Every row gives one point. Any point is a mix of the corners, with weights that add up to 1. It lies inside the corners' shape when no weight is negative. Is each point inside? If not, which corners have a negative weight?
In the rows, zero is written as 128.

Corners:
(1): [ 98 214 109]
(2): [160 105 147]
(3): [157  44 195]
(4): [100 140 104]
Points:
[148  76 170] -> inside
[149  69 180] -> inside
[106 194 116] -> inside
[110 187 119] -> inside
[107 184  99] -> outside (3)
[138 130 155] -> outside (4)
[127 167 116] -> outside (3)
[148 102 149] -> inside
[152  48 173] -> outside (1)

Corners:
(1): [196 226  31  96  99 182 156 180  79 172  70]
(2): [ 96 109 157 167 206 197  70 111 173 179 133]
(3): [123  73 157 164  66 143 110 116 164  73 236]
(4): [120  79 159 161 155  65 137  81 206  65 128]
(5): [190 206 120 130 108 105 123 105 138 147  54]
(6): [100 129 150 181 137  81 137 176  57  96 135]
(7): [101  30 179 134 109 140  98  69 201  94 147]
(8): [138 195 157 196 160 115 112 114 118  21  67]
(9): [117 199 111 175 201 185 162  99  45 156  89]
(10): [121 117 186 106  75 112 117 121 213  79 158]
(11): [ 34  49  70 107  72 136 100  98 159  88 175]
(12): [191 236 154 166 191 163  78 160  15  69 122]
Points:
[111 132 119 135 107 140 122 118 142 107 124] -> outside (4, 12)
[126 146 128 151 123 125 123 122 121  80 115] -> outside (2)
[144 143 104 115  82 131 144 127 140 131 125] -> outside (2, 8, 12)
[120 133 136 153 143 152 114 119 133 108 131] -> outside (5)
[119 137 112 130 116 138  96 122 144  90 140] -> outside (6, 7, 9)
[139 156 121 153 139 136 120 127 112 115 109] -> outside (10)
[143 167 140 158 162 145 109 124 101 106 117] -> inside
